Each row of a before or after table is a point. One or more steps were done to the points. Then noise was added and the rows were shuffled. The steps act on columns, c1 being the first. What was done? A step turns or swaps two columns, mirrors them in a line or flattens them onto one, adds a multiple of one to another, or multiplies or shifts one. Angles are multiples of 10 degrees, from the lower column toward the higher: turns from -170 to 170, lines from 10 to 170 but not 90. Use the fewest steps. Two steps may share a column if one is a turn and the other turns, adds or multiplies; they go together, in the order done. Otherwise the lowest column goes first.

Before, 8 rows:
[[-31  12   5]
 [-33  -1  -5]
 [ -4   6  24]
 [-26   1  -1]
 [  6  -2  28]
 [-18  45   2]
 [ 14  22  24]
 [ 59  24   0]]
After (8 x 3):
[[-41   1  -2]
 [-29  41 -42]
 [-54  -4  -8]
 [-50  13  -4]
 [ 22  32  19]
 [ 94  21 -24]
 [ -7  17  36]
 [ 10  12  51]]
Steps: multiply c1 by 1.6; turn c2 and c3 by -30 degrees; multiply c3 by 2

Before, 12 rows:
[[-10  12   1  -6   7  19]
 [  0  62 -12   9 -14 -95]
 [  8  -9   4  -9   7  21]
 [  8 -10  19   3   3   1]
 [-17 -10   2  16 -12   1]
 [-15  10  24  -5 -10  21]
 [-12  -5 -16  -1   6   9]
 [ 19  -9   7   3   1 -33]
 [  5  -4  17  -4 -38  20]
 [-11  -4  15  10  -8  12]
 [-18   0  22  -8   6 -23]
 [ -3  10  19  21   6  21]]
After, 12 rows:
[[ 15  28   7  38   3 -10]
 [  2  30   2 -24   7   1]
 [-18  38  15  -6  -8  14]
 [ -9  48   4 -21   8   4]
 [ -1  41 -16  -9   8   0]
 [  1  30  23   1   0   2]
 [-30  34  23  20   8 -14]
 [-14  46  18 -16   6  31]
 [  7 100 -10  93 -16 -28]
 [-19  30   5   5 -10  12]
 [-28  50  28 -18  -8  -2]
 [ -4  39  18 -22 -39  -9]]
Steps: add -0.5 times c3 to c1; shift c2 by 40; turn c4 and c6 by 70 degrees; add 0.3 times c5 to c6

Before, 13 rows:
[[-11  24 -19   9   9  -2  -1  11   1]
 [-20   5  21   0 -54  23  16 -15  27]
 [-61 -13 -13 -36  15   2  37 -60  27]
 [ 27  12 -28  36   7   6  14   0 -10]
 [-22 -28  39 -51   1  34  33 -34  63]
 [-51  17   5 -17  14  23  60 -37  41]
 [-14  19  18  -5   4 -34  -6  -6   5]
 [  7  44 -21 -15   3 -21  33  24  -8]
 [ -3  43 -31  33   9  -5  -8  25  32]
 [-29 -32  10 -33 -13  36  18 -12  49]
 [-71 -40   3 -44  -9  19  48 -16  38]
 [-10  22   3  43  25 -30  30  27  -5]
 [-14  42  -5  21  23  28  -3  20 -23]]
After (13 x 9):
[[-17 -26 -20   5 -58  28  15 -11  34]
 [-20  52  -1  23  24  28 -12  19   7]
 [-62 -39  17 -37  16   2  44 -63  19]
 [-20  10 -16  -4   0 -33  -5  -5  18]
 [-27 -82 -16 -29 -14  35  22 -14  24]
 [ 14  39  19 -16   8 -22  33  33  27]
 [-70 -75   1 -46  -7  23  53 -12  11]
 [ 21  17  23  34   6   6  13   2   1]
 [ -6  12  23   7   8  -1  -2   8  13]
 [ -1  -8  32  31  10  -3  -5  27  63]
 [-10  19  -2  48  26 -30  26  29  15]
 [-24 -93 -39 -53   4  37  32 -39  46]
 [-45 -46   0 -20  14  25  61 -38  55]]
Steps: multiply c9 by 1.6; turn c2 and c9 by 50 degrees; multiply c3 by -1

Before:
[[  6  42   1  -2   1  17  20 -15 -14 -11 -31  31]
 [-21  44  16 -31 -18 -35  -3  -5  29 -44  36  12]
 [-22   5  22 -42  -3  40 -21  -7  41  22   2  18]
 [-18 -19   9  15 -15  -4  38  23  13 -30  36   1]
 [ 48 -15  -7   9 -19  37 -27  -8  -1 -12   3  -2]
 [ 21  -9  37 -39   8 -31  46  32 -18 -29  27  25]
 [ 39 -15 -24  29  -2 -38 -16   6 -12 -16 -13  16]
 [ 25 -34 -24 -27  -7   1 -16 -16  14  27 -31 -21]]
After, 8 rows:
[[ 84 -27  11  28  16 -12  13  38 -16  17  -2 -18]
 [-44  -9 -26   1 -31  16  -6  12  16  32   2  36]
 [ 42  14 -34 -47  34  15  24  48 -20  17   0  44]
 [ 48 -45   1 -21 -29 -21 -18  -8  12 -32   5 -15]
 [-44  42  14 -44 -62 -23  13  28  38  31  -9  -7]
 [ 97 -22  -5   2 -17  11  -3 -35  -5  16  -3 -28]
 [-44  13 -11 -35 -62  15  16 -38  43 -32   2 -17]
 [ 11  32  26  -8  25  -2  29 -22 -16  12   1  22]]
Steps: multiply c1 by 2; mirror c2 and c3 in the line at 20 degrees; mirror c4 and c10 in the line at 10 degrees; add -1.5 times c9 to c5; turn c6 and c8 by -60 degrees; swap c7 and c12; multiply c11 by 0
